Every row gives one point. A path goes straight from each point to the next, and from the last back to the first. The post is the endless flat space through its rows: a point in 2 columns, a line in 3, a plane in 4, and so on, so that a path can go around it. How many times does the path go around the post? Going back the other way cancels.
In the rows, 128 means zero.

Post, 2 rows:
[[103 149 133]
 [132  88  92]]
Path, 12 rows:
[[137 128 135]
 [149 132 139]
 [134 108 122]
 [159 113  84]
 [129 131  59]
 [ 67 148 135]
 [ 84 103 150]
 [123 133 137]
 [138 148 115]
 [118 133  72]
 [ 98  55  93]
 [131  47 132]]
Times around: 2

Post, 8 rows:
[[212 119 156 103 138 137 155  57  94]
 [111 151  98 139 106 152 129 130  91]
 [124 143  92 101 143 140 117 129 143]
 [167 142 136 132 188  87 171 118  76]
 [103 156 134 146 119  87 119 110 176]
 [181  93 132 113 107 115 200 161  71]
 [112 117 172 163 132 113  90 117 143]
 [108 117  73 119  82  90 109 162 108]]
Path:
[[104 176 151 130 116 153 166 162  96]
 [181 145 115  68 109 125 109 104 132]
 [120 166 141 168 143  92 130 129 139]
 [129 160 109 150  77 135 174 102 122]
 [149  55 112 119  90 107 129 157  92]
 [100 155 124 183 134 119 107 134 124]
 [159 130 134 131 149 167  98 147  54]]
Times around: 0

Post:
[[160 108 136 133  75 132 102 134 106 121  98 135 124 138 149 104  79 101]
 [140 113 135 138 168 122 144  86 140  98 107 129 147 148 111 122  76  96]
 [141 125 106 121 120 132 108 100 163 155 110 103 156 151 158 153  89 117]
 [113 148 140  75 135 127 130 106 142 108  80 121  90 149 154  63 130 134]
 [106 105 138 115 116 166 159  90 150  89 174 128 100 130 162 173 128  99]
 [166 117  99 106 122  96 126  86 105 131 137  85 153 112 130 112 134 113]
 [161 113 124 125  76 118 136 146 182 123 155 153 101 121 114 121  99  90]
 [173 111  62 154 204 154  96 159  96  93 119  85  96  74 177  70 190 173]
 [128 151  86 142 102 128 125 163 154 140 148 118 104 150  77  84 117 163]
 [122  62 194 156 175 180 169 138 115  86  85  83 212 109 110 150 176  41]
 [ 97 160  80 161 144 112 249  95 137  90 161 119 139  72 170 157 138  71]
 [120 117 107 132  94 119 111  96 134 135 115 114 136 103  94 153 145 110]
 [163 127 152 137 125 115 130 113 132 137 115  89 112 159 110 160 120 120]
 [142 145 150 141 118 100  94 101 138 118 136 108 137 134 144 137 136 161]
 [138 155 154  94 146 126  86 172 147  88  70  74 118 151 112 114 116 173]
 [117 126 125 110 123  85 104 125 119 147 123 151 139 157 148 152 105 119]
 [138 130 139  93 139 133 149 103 149 169  99 112 177 105 119 140  98 150]]
Path (23 x 18):
[[192 108 109  81 137 116 140 116 105 143  78 103 130 112 201 113 142 122]
 [161 128  86 148 102 134 126 126 135 113 142  45 150  93 140 163 143 143]
 [137 126 130 109 123  76 107  78 118 107 136  68 147 117 106 133 108 150]
 [103 108 123 104 131 129 152  77 136 104  64 116 106 129 134 132 127 102]
 [142 149  97 116 157 158 153 123 110 107  94 101 120 119 190 165  95 140]
 [139 159 111 142 117 125 128  99 115 100 167 130 140  96  89 137 123 128]
 [137 148 165 101 124  99 173 157 149 126 151 118 125  80 164 131 127 125]
 [114 141 131 119 146 177 129 121 199 131 139 119  93 126 160 126 160  84]
 [116 132 129 126 188 167 198  79 113  85 107 121 136  95 132 167  97 112]
 [109 156  99 117 162  91 128 155 135 127 133 147 157 103 152 142 189 154]
 [114 165 132  98 156 111 146 116 156 108 156  99 159 112 110 147 156  99]
 [ 89 121 120 113 112 121  83  83 130 122 122 152 143 131 155 121 116 113]
 [ 84 138 111  90 159  91 152 115 159  66 155 165 131  93  99 123  82 106]
 [132 147 100 137 155 143 177  96 175  93 152  99 126 118 100 183  95  96]
 [130 130 155 118 149 134 142  67 139 114 143 108 140 143 107  88 109  80]
 [101 116 143 154 168  87 163 139 138 125 160 171 112 128 164 135 122 134]
 [109 121  97 147 123 143 151 100 112  72  99  47 111 131  84 112 118  78]
 [113 140 163 126 197 135 157  83 101 117 139 152 137  97 119  78 108 135]
 [153 141 124 116 132 119 146 163 163 125 163 178 101 139 170 142 119 114]
 [131 130  74 146  89 127 121  94 118 126 139 103 132 153 104 177  92  78]
 [121 129 136 137 133 136 157 171 129 119 158  90  96 101 153 163 135 114]
 [131 130 143 132 165 151  95 102 130 104  77  42 174 106  90 130 130 125]
 [122 171 121 116 125 131 126  88 118 113 109  89  98 100 120 138 165 159]]
Times around: 0

Post:
[[146  99 119 151 117 163  99 130 111 145 108 140 125  73 154 133 122 135]
 [147 179 144  76  48 142 156 148 151 159  86 103 112 163 158 130 151 112]
 [176 176 114 129 150 143 145 115  94 140 213 132 115 112 147 129 120 156]
 [ 79 143 115 127 115 178 150 139  53 108  95 129 126  95 103  93  79 133]
 [120 128 137  95 100 132 184 162 143 112 106 135 160 112 149 115 136  75]
 [143 105 141 137 141 128 110 109 114 146  95 146 129 106 174 121 108 130]
 [166 126 106 112  90  92 130 123 125 108 116 132  97 171 134 132 151 141]
 [103 111 148 139  67 119 123 126 149 128 113 157 133 137 142 152 128 108]
 [ 97 146 128 113 141 133 155 153 108 105 183 104 132  68 108  78  92 149]
 [127 146  92 126 109 124 134 112 102 140 147 131 143 140 137 118 158 129]
 [112  89 168  65 102 115  62 142 137  96 144 171 120 161 154 165 132  98]
 [158 104 152 144  83 197 127 129  88 155 151 134 141 118  88  81 146 150]
 [152 183 114  93 108 137 191 192  96 113 119  73 148 123 149 103  88 136]
 [121 113 132 173 139 138 113 154 131 142 106 130 119 103 135 109 124  84]
 [140 136 103 133 179 138 147 106 146 140 165 104 118 136 114 141 140 178]
 [125 115 132 124 113 118 133 134 114 149 112 126 135 116 115 165 169 123]
 [152 122  96 117 119 132  86 105 126 146  54 135 122 130 107 134  93 111]]
Path, 28 rows:
[[162 170  93  68  93 120 142 121 156 113 111 137 121 112 171 104 135 126]
 [121 109 171  90 122 125 120 108 102 131 141 138 149 161 108 190 192 123]
 [130  78 121 129 109 112 115  84 126  84 206 167 144 125 152 147 119 163]
 [128 134 127 134 108 138 165 118 139 173 142  96 143 106  58 140 126 156]
 [109 109 103 157 106 164 143  97  65 155 123 160 151  88 111  89 124 162]
 [158 173 112  99 205 134 159 180  28 143 169  86 193 121  40 183 122 159]
 [190 164 123  88 149 115 167 158  87  96 143  91 141 149 159 128 123 176]
 [134 167  93 133 130 176 142 158  85 122 149 124 133 139  89 132 138 160]
 [130 127 140 124 151 147  28 107  81 137 122 192  97 151 143 125  43  97]
 [ 90 113 147 142  81 190 121 167 111 142 115 100 101  90 187  71 122 125]
 [117  56 121 130  63 106 109 124 114  97  70 107  98 136 151 105 148 160]
 [109  94 129 172 133 175  89 173 117 196 146 151 176  36  45 207 146  52]
 [159 165 131  91 152 128 185 165  92 136 141 107 144 143 179 110 104 164]
 [107 166 122 174  58 138 194 131  94  85 136 135 167 114 100  69  78 167]
 [134 131 159 131 136 131 128 106 140 163  77 109 125 143  83 145 177  72]
 [107 117  87  92 103 132 189 118  94  98  85 130 128 120 111 178 180 100]
 [140 123 105 102 134 141 158 127  97 174 157 106 118 125 100 165 183 146]
 [137 140 100 161  90 174  99 125  99 137 160 140  91 128  90  77 122 148]
 [160 172  92  58 190 153 103 135 121 116 124 105 110 134 120 116 103 127]
 [ 97 137 142 150  79 130 131  78 150 146 141 143 125 150  97 149 144 137]
 [118 119 124  95  97 133 171 189 123 123  98  72 116  69 115 115 161 116]
 [128 135 125 107  62 151 154 144 153 127 116 154 114 110 162  88 115  64]
 [184 162 128  86  81 172 149 120 144 182 136 120 174 163 107  57  99 143]
 [128 127 195 132  62 126 176 156 162 130 116 162 143 106 136 139 172 103]
 [137 153 139 116 151 111 171 156 124 114 140  93 140 139 193 163 133 160]
 [116 138 140 152  82 156 143 158 127 154 100 107 125  99 150 126 138  72]
 [164 109 136  99 102 178 121 150  95 130 120 174 171 124 205 128  49  96]
 [ 92  58 129 183 104 113 128 119 133 123 136 165 172 145 110 153 111 169]]
Times around: 4
